Each row is a point. Each copy is the shape, with its points in the same order, turned, moved and blurred by noise. Is it also mirrored, or only turned?

Shape (8 x 2):
[[ -1  52]
 [ 62  17]
 [ 24 -26]
 [-22  41]
 [-32 -80]
 [  2   0]
 [ 22  -2]
 [-29  32]]
Copy 1 (8 x 2):
[[ 22  30]
 [ 44 -38]
 [-14 -50]
 [ -9  31]
 [-87 -58]
 [-11 -10]
 [  2 -31]
 [-15  38]]
Copy 1 is: only turned
Copy 2:
[[-22  60]
 [ 52  43]
 [ 31  -8]
 [-39  40]
 [  1 -81]
 [  1  10]
 [ 21  10]
 [-42  32]]
Copy 2 is: only turned
Copy 3, 8 rows:
[[ -3  54]
 [-36 -10]
 [ 19 -27]
 [ 19  55]
 [ 95 -42]
 [ 23   4]
 [  5  -5]
 [ 31  52]]
Copy 3 is: mirrored

Shape, 8 rows:
[[-30  23  -7   3]
 [-60  57 -12  15]
 [-27 -12 -95   5]
 [-29  54 -15 -15]
 [ 11  -7  16  10]
 [ 74   2  21   8]
 [-56  16 -28   2]
 [ 52 -17  15 -57]]
Copy 1 (8 x 4):
[[-54  27   8   4]
 [-93  54   9  13]
 [-74 -63  12  34]
 [-68  34  37  -5]
 [  6  21   0   5]
 [ 52  23  41  12]
 [-72  10  -6   4]
 [ 36 -10  39 -55]]
Copy 1 is: mirrored
Copy 2, 8 rows:
[[  8  18  38  23]
 [  7  37  66  27]
 [ 93  32  10  72]
 [ 12  51  31  12]
 [ 17 -24   4  -4]
 [ 36 -26 -28 -67]
 [ 19  23  43  58]
 [ 13  -2 -81 -20]]
Copy 2 is: only turned
Copy 3 (8 x 4):
[[ 17  -3  13   9]
 [ 56   2  22  39]
 [ 22 -43 -84  33]
 [ 57   7   4   6]
 [-28   8   8 -16]
 [-48  54 -17 -47]
 [ 31 -28  -1  24]
 [-16   9 -16 -87]]
Copy 3 is: mirrored

Shape (10 x 6):
[[ -9  23 -12  21  21  -4]
 [ 95 -13 -20  -8  25 -15]
 [-40  11  15  34  -1  69]
 [ 17   0 -18  10 -20 -22]
 [ 11  21 -24  21  -1 -11]
 [-22  -4   3   7  12 -14]
 [ 26  17  -4 -18  -1  38]
 [-28  -5 -13 -18   7  21]
 [-31  12  55  29   2  28]
 [-11 -52  13  25  20 -10]]
Copy 1:
[[  8  45   8  21 -18   0]
 [ 58 -15 -30 -34 -67  23]
 [-32  -5  53  53  19 -14]
 [ -1  24 -33  -5 -27 -17]
 [  6  36 -11  13 -35 -16]
 [  0  39  -6   9  11  11]
 [  2 -12  31 -21 -27  -7]
 [-31  24  16  -4  -1  20]
 [  9   6  31  38  49 -17]
 [  9   7 -30  26  19  42]]
Copy 1 is: only turned
Copy 2 (10 x 6):
[[ -7  35 -20   4  11 -31]
 [ 20 -34 -35 -55 -36  14]
 [  4  94  37   7  35   1]
 [-30   3   4  -2 -25 -16]
 [-21  25 -20   0 -12 -22]
 [  7  20  14  10   4 -40]
 [  4  20  -3  -6  16  33]
 [ -6  20  21   9  36 -16]
 [ 32  71  36  24  -5 -11]
 [ 15   9  47 -23  -6 -50]]
Copy 2 is: mirrored
Copy 3, 10 rows:
[[-19  -1 -16   3   4 -41]
 [-71   2 -21  82  14  27]
 [ 37 -11  -1 -35  49 -18]
 [-13   0 -33  24 -27   4]
 [-18   0 -37  20  -6 -22]
 [-17  -9   7  -7 -19 -23]
 [-29  18 -24  -1  35  21]
 [-24 -17  -6 -35   5   0]
 [ 33  21  29 -15  21 -21]
 [ -5 -40  36  20 -15  -6]]
Copy 3 is: mirrored

Shape, 11 rows:
[[ -5  12  -6 -11   4   6 -74  21]
 [-23  -6   2 -30  48 -41 -46 -29]
 [ 15  43  55  75 -50  19 -10 -10]
 [  3  26  16 -21  24   8  63  63]
 [ 42 -21 -61  17  12 -24 -76 -40]
 [-42  61  45  62 -72  -9  10  36]
 [ 25  26 -42 -11  24 -49  39  66]
 [-25 -25   5  26  20  20  56  27]
 [-11   8 -61 -22  16   4 -43 -43]
 [ 18  35 -41   3  40 -10 -43 -31]
 [  1  -6  -4 -72  -6 -24 -42 -30]]
Copy 1 (11 x 8):
[[ 33  -5 -35  52  13 -34 -26  43]
 [ 55 -25 -58 -26  20  -4  15  40]
 [ 44  -1  65   2  -7 -32 -88 -32]
 [-55  49 -25 -15 -24 -43 -15 -31]
 [ 60   2  -7  31  -8  54 -13  81]
 [-10 -47  44  31 -27 -55 -92 -52]
 [-52  22 -24 -17 -71 -20   2  23]
 [-51  14   9 -28  17   8  -7 -19]
 [ 30 -13 -62  41  -8  58 -15  18]
 [ 49  18 -57   7 -19  40 -40  42]
 [ 63  -9 -58  29 -12 -22  46  -2]]
Copy 1 is: mirrored
Copy 2 (11 x 8):
[[-40  30  -9 -45 -15  43 -19  -2]
 [-44 -31  36 -49 -24  -5 -50   2]
 [ 20   0 -41  19 -58  11  85  -6]
 [ 12  -7  52  28  67  37  15  42]
 [-30  17 -22  -8 -44 -20 -87 -37]
 [ -3 -30 -61  -9  21  11  95  40]
 [ 22  26  31  16  74 -22 -35  48]
 [ -3 -48  19  47   9  43   2  47]
 [-73 -13  -1  -7 -10   5 -52 -43]
 [-60   7  12  -3 -16 -16 -42 -25]
 [-17 -24  15 -64   6  24 -49 -39]]
Copy 2 is: only turned
Copy 3:
[[ 26  14  32  49  -3 -34 -39  15]
 [ 31  -8  56  28  33  29 -62  44]
 [-31  21  94 -10  14 -63  50   7]
 [ 45  22 -10 -49   4  28  26  -7]
 [-32   0  10  76  64 -27 -75  28]
 [-13  43  68 -23 -31 -38  81  52]
 [ 47  34 -63 -21  44   6  16  39]
 [ -9  31   8  -3   8  64  48 -21]
 [-27  36  25  33  22   1 -79  25]
 [  7  45  21   6  52 -10 -70  28]
 [ 15 -43  23   8  -5   1 -83  41]]
Copy 3 is: only turned

Shape:
[[-27  22  22  -4  32 -15  31 -32 -20]
 [ 36 -40 -71 -15 -14  27  53  26  18]
 [-50   1 -15  -4  58 -24 -22   0  50]
 [-15   7 -13 -13 -11 -41 -32  17 -37]
 [  5 -12  -9 -30 -35 -12 -41   9 -31]
 [-28 -29  23  31 -29  25 -36  25  48]
 [  9  15   2 -57 -40 -22  52 -18  47]
 [ 21 -25 -43   5 -29  34  -5 -12 -22]
 [  6  33 -11   0 -33 -26  33 -10  -8]
 [-52 -10  -9   7 -12  26  44 -32 -25]
 [  4  34 -35  44  37 -60 -18 -34 -27]
 [-42  32 -24  46  13  34  -7  57 -24]
 [  5 -55  14  33 -10  15  26   7 -45]
 [-30   4  -1 -26  48  34  40 -13   9]]
Copy 1 (14 x 9):
[[ 36 -34  14  14 -20 -47  20 -26  11]
 [ 24  60   2 -16  40  29   2   4  93]
 [ -8  20   2  -5 -95 -26  33  -2  30]
 [-10  17 -19 -25  -5 -18 -32 -37 -24]
 [-24   3   1 -26  13  14 -46 -24  -8]
 [-56   6  17   6 -19  27  44  33  -4]
 [ 80  -7   3 -39  -4  47  12   2  13]
 [-16  -6 -17  11  40  16 -19 -24  58]
 [ 48  -8 -22  11  16  11   9 -24   2]
 [  4 -15  37  22   7  -4  34 -58  46]
 [ 11 -15 -75  15 -29 -53  -1 -42  21]
 [-30  53  12  66  -1 -43  18 -21   7]
 [-30 -16   6  -9  60 -35  30 -14  25]
 [ 32   1  48  28 -33 -27  16   8  61]]
Copy 1 is: only turned
Copy 2, 14 rows:
[[-16  62  -9   1  13  15   4  -2  -1]
 [-17 -62  37  48  33 -12  59 -23 -44]
 [-29  -3 -11  36  44  29 -39   5  59]
 [  0 -14   9 -19 -33   8   5  39  22]
 [ 20 -35  25 -10 -38   0  -8  22  -6]
 [  7 -32  22  14  37 -64 -61   3  13]
 [ 26 -10 -24   4   3 -11  34 -75  -1]
 [ 26 -26  48  32   5  -9  16  20 -40]
 [ 29  12  -8 -10   6 -17  48  -1  -2]
 [ -8  54  54  28  11 -25  17 -10  -9]
 [ 11  25 -33  22  13  31  29  85  17]
 [-24  -5  61 -31  68 -13   4  55  20]
 [-36   9  28  16   0 -48  -1  37 -58]
 [-33  32  28  21  48  27  -7 -33 -12]]
Copy 2 is: only turned
Copy 3 (14 x 9):
[[ 59 -18 -21  24  42 -22 -12 -17 -28]
 [-10 -26  16 -65 -59  -9  35  -8 -40]
 [-18 -55 -52  38  27   9  29 -37   8]
 [  6  20 -10  53 -32 -32  -4 -37  -7]
 [  2  24  26  43 -38 -18  -5 -15  11]
 [-28  44  -9   8  26  35  53 -14  19]
 [ 62 -17  -3 -14 -32  64  -8 -28 -26]
 [-23   9  38 -17 -17 -25  -3  -4 -21]
 [ 36  22 -18  -5 -13   3 -28 -33 -46]
 [ 31  -4  35  -7  43 -17  21 -36 -46]
 [-12 -14 -56  22  16 -54 -66 -46 -22]
 [-32  28 -29  39  17 -33  49  -2 -76]
 [ 25  36  14 -30  10 -62  35  -1  -1]
 [ 34 -53  -1  10  32  -5  29  11 -38]]
Copy 3 is: mirrored

Shape:
[[-18 -13 -41   6 -13   6  -9  59  51  -2 -10]
 [ -4  14  36 -17 -14   7  13  -5  71  12  54]
 [ 12  -7 -26  -3 -42   1   1  14 -24  10   1]
 [-33 -33  24  -5  12  34   9   6  -6  49  -4]
 [  7 -23 -29   9  22 -11  44  32  -1 -20  43]
 [  9  73  23 -16   0  36  11 -11  41 -15  10]
 [-39  24  47  -7  -7  35   4  -2  14  -9  25]
 [ 32  31  21   7   0 -40  -3 -28  27 -25 -18]
 [  7  -4  -6  11 -21  14 -44  23  27 -15 -22]
 [-40  22 -13 -60 -12 -12  -9  52 -19 -34 -23]
 [ 29 -29   3 -17  36 -16   1  20  19 -46  -5]
 [  1   7 -17  12   1  -6 -35  -7 -42  25  32]
 [ 57 -16  -3  30 -12  -9   8  61  10  41  21]
 [ 15 -13  -4 -27 -14  -5 -22   1  -9  18 -18]]
Copy 1:
[[-56 -21  22 -42  44 -19  -9 -17  23 -34 -22]
 [ 15 -46   8 -34  25   6 -11 -37  27  46  28]
 [ -7  -3  20 -18   4  -9  -3  52  16 -19 -15]
 [ -5  -6  14 -10 -10 -44  59  -5  38  -8  24]
 [-18 -25  23 -33  24  30  37   6 -43 -17  -4]
 [ 20   7 -39   6  53  16 -19 -26  28  28  15]
 [ 11 -31 -25  13   9   8  27 -24  47  22   4]
 [ 16  -7  -1  28   6   1 -58 -20 -19 -10  19]
 [-27  -5  33  14  28 -15 -26  -9  39 -22 -21]
 [-66  16 -39 -16 -29  27  -8   4  29 -23 -25]
 [-23  11  43   2  -1  34  -4 -39 -22 -26   0]
 [-21 -10  20  26   2 -29  17  49  -9  28 -12]
 [-31 -24  62 -17  50  -1   2  40   3 -20  51]
 [-15  21  26  -4 -17 -22 -13  18  20  -6   4]]
Copy 1 is: only turned
Copy 2 (14 x 11):
[[  7 -55 -45 -10 -43 -19  41  26  15 -26  12]
 [ 20  17  -2 -38  26 -10  67 -17  37 -28 -21]
 [ -6 -19 -12   8   2 -38   0  19  -3  25  31]
 [-40 -15  -9   6  -1  -9  29  32  25  27 -56]
 [ 28 -44  17  -7 -25 -22  11 -16 -36  -7 -20]
 [ 16  55  -7 -24 -25  -3  11 -26  54 -27   4]
 [  9  29 -28  -8  -2  15  33 -22  41  21 -30]
 [ 24  19  -3  -9  21  22 -28  16  16 -49  19]
 [ -5 -27 -30 -11 -16  20  13  26  34  -2  41]
 [-14  -2 -95 -35 -31 -21 -20  -5 -21  12   3]
 [ 14 -43   1 -49 -14  22 -26   5  -9 -22 -11]
 [-48  -4   8  28   9   3  15  -9 -21  11  24]
 [  7 -21  40 -18 -22 -22  49  58 -24   1  23]
 [-38 -14 -16 -16  13 -13 -10  31   9   4  16]]
Copy 2 is: mirrored
Copy 3:
[[-45 -23  52  19   3   3  -7 -18  10 -22   2]
 [ 40 -27 -13   9   6  38  37   0  34 -51 -14]
 [ -1  20  23  12  -9 -12 -33  -2  -7  -2 -32]
 [-31  12 -31  63   2  17  -3  -3 -39 -24 -18]
 [  4 -13  -1 -29  12 -15 -24  18 -30 -22  33]
 [ 17 -13 -24 -27 -31  21  60 -37  17  -1 -37]
 [  2  23 -33  10  -6   7  66  -3  -8 -32 -21]
 [ 30  15   6  -5 -22  29  22  -6  35  49  15]
 [-37   5  35  14   9  10  25  -5  14  17 -32]
 [-61  20  13  19 -50 -58  21 -13  22 -17  -2]
 [-10 -27   4 -13  -3 -20  23  35   2  35  27]
 [-13  49 -24  11  27  -3 -28 -20  11   1 -24]
 [-21   2  17 -12  -2  51 -61  41   1 -17 -14]
 [-11  14  -6  45 -10 -12 -11   0  13  25 -27]]
Copy 3 is: mirrored

Shape, 17 rows:
[[ 37 -47  42  34 -13  37  59  15  36 -40  35  -4]
 [ 21 -10 -13 -39  -1   3 -64  54  23 -37 -20 -19]
 [-11 -12 -21 -66  16 -26  15  -9 -12 -20   4 -53]
 [-56  27 -22  -8  22 -21 -13 -11  -5 -52 -20 -37]
 [ 14  42  62 -20 -41  40 -43  69  33  57  34  -3]
 [ 40 -29  59  16 -21  54   0   5   2   4   3  28]
 [ 48   7   1   0 -49  33 -24  39 -11   7 -20 -16]
 [-19 -20  26  -2  35  13   2 -36 -16  18  61 -67]
 [  1  19 -42  -1  39 -37  -1  -1  -6 -23  -1 -14]
 [ -5  20  -6 -37  35 -39  19   1 -18 -29  -3 -21]
 [-59 -14 -19 -34  30 -42  -7  31 -41 -17 -18 -21]
 [  9 -41   5  18 -51  17  31  -8  34   2  28   0]
 [ 18  12  -4 -25 -36  32 -49  43  -6 -19  37  35]
 [  8 -24  55   3   3 -22  -4 -20   7  42  60 -22]
 [ 28 -41  35  40 -10  20   0  19  29  29  34  -4]
 [ 34  16  48 -26 -66  -6 -71  38  10 -15  -1  -6]
 [-29  -1 -28 -49  40 -14  -7 -24  14 -18 -31  -6]]
Copy 1 (17 x 12):
[[ 51 -59  23 -42  -5  63   9  18  37   2 -22  51]
 [ -2  39  11  18  49 -17 -40   5  31 -33 -59   6]
 [  2  16  54   6   0 -45 -14  38 -33 -53  -3  56]
 [-22  15   8  -6   3 -67 -59  32  13 -12  37  45]
 [ 32   8   6 -16  88  28  21 -54 -18 -11   5 -54]
 [ 12 -55  17  -4  23  33  46  16  41   0 -21 -17]
 [-31 -12  -4 -25  57   3  22  -5  13 -28 -53  -1]
 [ 40 -58  49 -17  14 -35  -4  20   1 -74  53  25]
 [-22  -1  19 -17 -35 -46 -54   4   2 -36 -10  24]
 [-23  22  47  -5 -27 -28 -27  17 -10 -33  13  33]
 [-23  35  -4  16  -7 -27 -42  60 -20 -56  27  20]
 [ 41 -60 -14 -14   5  13  23   7 -11  -2 -24  44]
 [ 34  37 -21 -19  18 -17  24  -7  31 -13 -39 -28]
 [ 46 -52  22  16  -3  11  19 -22  -7 -65  35  13]
 [ 35 -68  -1  -8  20  39   2  -7   9 -35 -13  -3]
 [ -4  30 -12  25  66   0  33 -52  33 -25 -29   8]
 [ -9   1  40  32 -13 -61 -47  41 -17  -4  -4  15]]
Copy 1 is: only turned
Copy 2 (17 x 12):
[[-61  11  42 -19  61 -52  42 -40  43  25  42   5]
 [ 47  37  20 -49  13  12  40 -33 -57   8  12  22]
 [-26  28   6 -36 -17  51 -20 -58 -19  11 -17  20]
 [-33  21   9 -28 -34  51  27  -7 -38  43 -44 -20]
 [-10  33  10  17  -8 -85  17   4 -87 -29  72  42]
 [-17   3  33  16  58 -42  28  13  14 -36  35  22]
 [ 30  45  46 -17  -9 -33  12  10  -6 -24  39  11]
 [-88  -6 -12 -52 -12 -15  -9 -14  -2 -21 -23  41]
 [ -5  12 -37 -35 -14  36  12 -22  -6  28  -7 -23]
 [-36  24  -9 -21 -11  57   7 -39 -22   8   2 -17]
 [-22  63 -29 -10 -17  70  23 -15 -27  25 -37  29]
 [-22  -3  33   4  15 -46   3 -20  33  40  25  34]
 [ 22  37  18 -20  40 -26 -14  27 -60  18  40  19]
 [-68 -24 -26 -18  -3 -18   8 -12  -1 -15  42  62]
 [-26   1  -3 -13  24 -70  41 -12  25  -2  38  38]
 [ 25  15  54 -19  -3  -2  28  18 -68  -6  78  42]
 [  1  -6 -11   1  -3  49   5 -48 -32  20 -48  -6]]
Copy 2 is: mirrored
Copy 3:
[[ 35  15 -35 -51 -26  50  51  49   5  63  43  42]
 [-16   2   1  -8 -17 -14 -12  57 -10  71 -31 -72]
 [  6 -12   2  51 -17  29 -18  36 -23  -7  16 -40]
 [-30 -22  40  -4   0  43 -41  30 -31 -14 -17 -26]
 [  7  95   9  -9  -3 -48  12  13  61  64 -44   9]
 [ 24  44 -31 -68  20  -9  31  39  36  43  37 -10]
 [-11  62 -39 -36 -14 -30  25  46 -13  23 -15 -48]
 [ 41   2  -1   7 -45  -2 -49 -13  25 -11  47  23]
 [ 12 -24  38  -5 -16  13   9   8 -36  -6  -7 -39]
 [ 30  -8  32  16  15  36   0  14 -33  -9   7 -38]
 [ 22 -26   2   2   1  43 -34  24  -1 -25 -46 -53]
 [-11  -4 -46 -22 -15   1  45  38  17  18  19  30]
 [ 25  21   1 -40  16 -59  14  77   9  28 -34 -19]
 [ 46   2 -21  10   6 -18  -5 -32  29  36  27  28]
 [ 26  14 -33 -42 -26 -10  38   0  39  56  13  20]
 [-12  49 -23  -7  53 -52  -7  39 -23  75 -27 -22]
 [-17 -38  40  17   8  30  -8  33   7  -1  18 -52]]
Copy 3 is: only turned

Shape, 16 rows:
[[  9   2  15 -79  11  -7  12  21  -8  21  23  -1]
 [  6  -4  22 -56 -50  -4  39  10 -27 -55 -41  19]
 [-35 -18  -1   8  10  -7  39 -30  47  40  -2 -35]
 [ 18  16 -15  14   6  -5  53 -16 -47  -7  -1  -1]
 [ 21   2  42 -24  26  24  12  20  -6 -47 -28  32]
 [ 32 -20 -23  17 -38  28  17 -22 -19   6  34 -35]
 [ -1  -3 -40 -43   1 -21 -19 -15  11   3  61  10]
 [ 19  44 -25 -35  -5  21 -19  -4 -40  20  -5  -8]
 [ 19 -11 -31   2   0  10  13  45  39  52   7  28]
 [-37 -16   6 -51  35 -13 -12  18  12  18  -9  10]
 [ 13  28 -10 -56  19 -22  28 -48  21  23  -9  21]
 [  4 -56 -17 -29  -5  22  31  14  48  37  43   0]
 [ 18 -36   0 -55 -19 -18   3  45  40  13  -4 -43]
 [ 15 -14  12 -64 -59  -4  29  13 -17  -4  36 -32]
 [  1   9  39 -42 -14 -13 -15  19   1   6  10  -6]
 [ 54 -13  19 -23 -10  -2  13 -20 -27  27 -27  16]]
Copy 1, 16 rows:
[[ -5  -4  17  20  -8  39 -27  -9 -31  36 -37  24]
 [-26  19  44 -25 -14  21  22 -12 -75  -7  45  41]
 [ 32  16  -5  -6  28  -5  25  -9  18 -15 -34 -42]
 [-10  20  -7 -31  10  35  11   7  29  -3  30  37]
 [ -1 -14  34 -47 -56  33 -25 -14 -29 -30  10  25]
 [-15  11  12 -13  15  -4 -12  17  31  37  54 -26]
 [-15 -12 -13  53  27  -4 -50   8  -1  -4   0   7]
 [-49 -10 -46 -11 -16  21 -11  22 -10  35   9  18]
 [ 34  14 -47   0 -16 -19 -35 -50   4  27  -1   0]
 [ 23 -18 -12  -6   0   2 -26   6 -39 -12 -54  20]
 [-38 -15  -7  17  11  20  14 -44   4 -22 -33  18]
 [ 31  21  15  10  23 -16 -53 -40  -1  29 -14 -35]
 [ 45 -28  10  18   5  10  -8 -22 -57  44  -2 -25]
 [-10  24  39  33  10  28  -1  15 -43  54  29  -4]
 [  8 -11  12  22 -37  13  -3  14 -32  16 -13  13]
 [-18 -21  22 -30 -17  -4  18 -26  11  39   7  35]]
Copy 1 is: only turned
Copy 2:
[[ 13  23   0   2  44   4  -3  48  58   6  -1 -31]
 [-31  51 -31  41  34 -22   7  42 -29  53  19 -20]
 [ 14  -2  56 -10 -39 -24  -9  21   1 -40  -4   2]
 [-60 -17  -4  26  -7 -16  18   6  11  -2 -10 -43]
 [  4  41 -48  18  34 -18  34 -21   5   5  13 -37]
 [ -8 -64  15  59 -12   7   5  25   9   3  33 -21]
 [ 23 -36  -6 -21  -4  17 -36  29  46  36   2 -28]
 [-19  -1 -24  46  11  40 -31  20  32 -16 -10 -56]
 [ 42 -23  -9  15  -5  16  25  20  24 -10 -58  14]
 [ 26  45 -17 -36  -5  16  -2  31  36 -15   0 -12]
 [ 10  25  24   3 -12 -20 -26  19  28  16 -39 -67]
 [ 66 -37  14   1  -1 -18  26  56  24  -5  -6   6]
 [ 39  26   4  36   8  -9  -7  47  52  11  13  44]
 [ -8  -7  18  38  47  -4  -8  71  24  35  34  -8]
 [  8  31  11  10  41  26  -6  12  26  10  17  -8]
 [ -4  24  13  58  -7  16  39  15  24  20  -6 -53]]
Copy 2 is: mirrored
Copy 3:
[[ -8  17  16  43  -1 -48  10  20  10  28  45  26]
 [-56 -13  14   5  -3   9  37   2 -42   9   3  72]
 [ 51  26 -12  52 -12  18  28 -19  50 -29  -8   8]
 [ 10  10 -47   0  36  10   4 -17 -31   1  21  14]
 [-27  -5  50  18   7  17  -6  16 -47 -16  27   8]
 [ 48   6 -44 -25 -10  -8 -21  17   1  12 -22  28]
 [ 50  21  29  -9  22 -52  26  -2  27  45   9   7]
 [-28  30 -18  -8  27 -10 -21  18  18  45  10  -5]
 [ 16  13   2 -19 -49 -20  16 -10  36 -11  50 -31]
 [ -6  -7  47  45  11 -20  13 -13  47   2  30   2]
 [  9  54   7  25  34   5  60  22  22  12  35  11]
 [ 61  15  16   0 -51 -35   9   2  43 -20  34  32]
 [ 15 -19  19  41 -67 -10  20  10  34  40  23  28]
 [  5   6 -15  22 -31 -52  15  17 -12  39  -6  68]
 [-15  -2  20  42 -11 -37  14  20  -1  21  -5   0]
 [-12  -8 -27   4  12   2  20  58  -2  -3  29  10]]
Copy 3 is: only turned
Copy 4 (16 x 12):
[[-14 -24  18  45 -34 -17   7 -36 -24 -47   2  15]
 [  3 -25 -28  12 -95   9 -23   6 -24  10  -5 -39]
 [ 21 -56  16  19  28 -31 -39  34  41 -20  -7  20]
 [-22 -20 -28  -9  -7  33   9   1  10  20  -1  26]
 [ -4 -29   3 -18 -47 -23  22  -1 -56  16  -1 -32]
 [ 14 -10  27 -18  -1  28 -38 -36  32  17 -43  26]
 [ 36  19  -3  31   4 -11  -9 -34 -15 -40 -18  41]
 [-46  32  14  35 -14   9  -9 -15 -10  13 -24  15]
 [ 34   4  40  32 -12 -35  44   8  51  -7 -29  10]
 [  1  -6   9  34  -5 -32   4  18 -24 -65  -7 -16]
 [ -6 -21  -8  50 -22 -36 -11  20 -25  -8  -6  58]
 [ 50 -39  37  24 -11 -35   5 -26  33 -32 -50  14]
 [ 45 -24  65  49 -45  16  -8   2  -2 -50 -14 -18]
 [ 17 -32  19  31 -63  30 -44 -54   8 -27  -7   1]
 [ -1  -5  34  18 -41 -20 -21 -15 -15 -26  22 -11]
 [-25 -14  19 -18 -66  -1   4  16  -1  -5 -22  35]]
Copy 4 is: mirrored

Shape, 17 rows:
[[-47  17 -16  39  37   4  -5  42  27  -9 -11  -3]
 [ 34  64 -31 -56  -4 -16  -2   8 -19  -8 -25  40]
 [ -2  41 -72 -39 -14 -31  -9 -36  -2 -15   2  22]
 [-29 -12  -3 -15   2   1  -6  26  40 -36 -24 -27]
 [ 35   8  22  -9  24   9  22  -3  -8  29  26 -33]
 [ 51 -11  36  28  -8   3   2  -3  17  25  66 -30]
 [-33  -6 -30 -11  -5 -36 -48  -4   8  17 -35 -30]
 [ 34  -1  15  -9  16  65  17   1 -24  15  26   1]
 [ 30  78  -8 -47   0  26   4  28 -36  -6  15  13]
 [ -3 -12  -5   7  15   3  23  38  22  21 -14 -11]
 [ 35  31  32 -32  22  25  -9 -28   6  25  21  -4]
 [  3  80 -14 -42 -10 -13  36 -12 -64 -27  -5  28]
 [-17 -11 -16  16  -2 -19 -53  10  15 -22 -42 -17]
 [ 23 -12  32 -38  24   6 -14  12 -21  14  39  20]
 [ 60   5   4 -14  46  -1   1 -12 -15  -2  25 -20]
 [-23   6   1  38   4 -17   9   3  33  -9 -35  11]
 [ -1  -2 -45  -2 -19 -29 -38 -10   2  -6 -39  -3]]
Copy 1 (17 x 12):
[[-34  14  31   3  -7  42  32  -5 -24  22 -15   6]
 [  5 -43  -6  19 -22 -38  28   7  82  -7 -18  17]
 [ 15 -37  11  18   5 -24  25 -42  66 -19 -14 -42]
 [-34  10  61 -24  23   1   8  14   7  -5  10   0]
 [ 21 -53 -19 -28  15  15 -38  21  -6  -2  14  17]
 [ 52 -38  -9  -3  27  41 -30  31 -32 -37  50  16]
 [ 26 -19  80 -13   9 -24   9 -18  -5   9 -32 -19]
 [ 21  -5 -46 -25  12  -4 -27   2   6  10  41  42]
 [ 14 -33 -26   1 -37  -3   3  19  79  18  18  30]
 [-23  -5  19   7   9   4 -23  13 -22  -2  -9  22]
 [ 24 -62 -23 -41  -3 -13   3  10   7  -7  41  22]
 [  8 -21 -49  -3 -19 -19  20  29  95  17 -23 -27]
 [ 18   9  74 -11  29  -5  40  -2  -2   2 -17   6]
 [ 35 -14 -22 -46 -23  -3 -16  12   5 -41  11  31]
 [ 29 -55 -22 -36  33  23 -13   0  18 -20  -2  37]
 [-22   0  19  17  28   3  38  20 -28  -2 -13 -12]
 [ 29 -11  52  15  31 -31  26 -15  22  -3 -26  -8]]
Copy 1 is: mirrored
Copy 2, 17 rows:
[[ -2  -9  41 -19  21  19 -23  14 -10  41  14  61]
 [-38  13  28  39   0 -41 -50 -22  11 -16  51 -29]
 [-32  19  29  70  -1 -77 -25  -4 -22 -21  30  18]
 [  6  25   3 -22  20 -21  -4  -6  24  29 -15  40]
 [-22  12 -38  21  12  35   6  10 -34  10   8 -25]
 [ 30  27 -37  42  40  49  19   4 -62  15 -10 -16]
 [ -9 -10  21  -5  19 -54  44 -30  -4  10  30  39]
 [-13  14 -39  15  30  44 -25  30 -23 -37  13  -7]
 [-46  11 -11  44  36  -1 -65   6   5  -2  52 -26]
 [  9 -15  -1 -21  -2   7 -13   5 -22  18  -6   6]
 [-36  38 -33  25  17  33  -5 -26 -32 -18  33  -6]
 [-55   5  17  85 -14 -18 -45  20  37 -12  45 -13]
 [ 19  20  43 -16  35 -35  35  -7  16   8  20  37]
 [-30   0  -8  31  44  31  -7 -32 -11 -25 -21 -21]
 [-41  41   3  22  21  20  13  10 -40   0   5 -38]
 [ 28  13  38   1 -22  12  -2 -12   2  19  13  42]
 [  8   6  36  17  15 -60  27  -7  -3 -12  33  19]]
Copy 2 is: mirrored
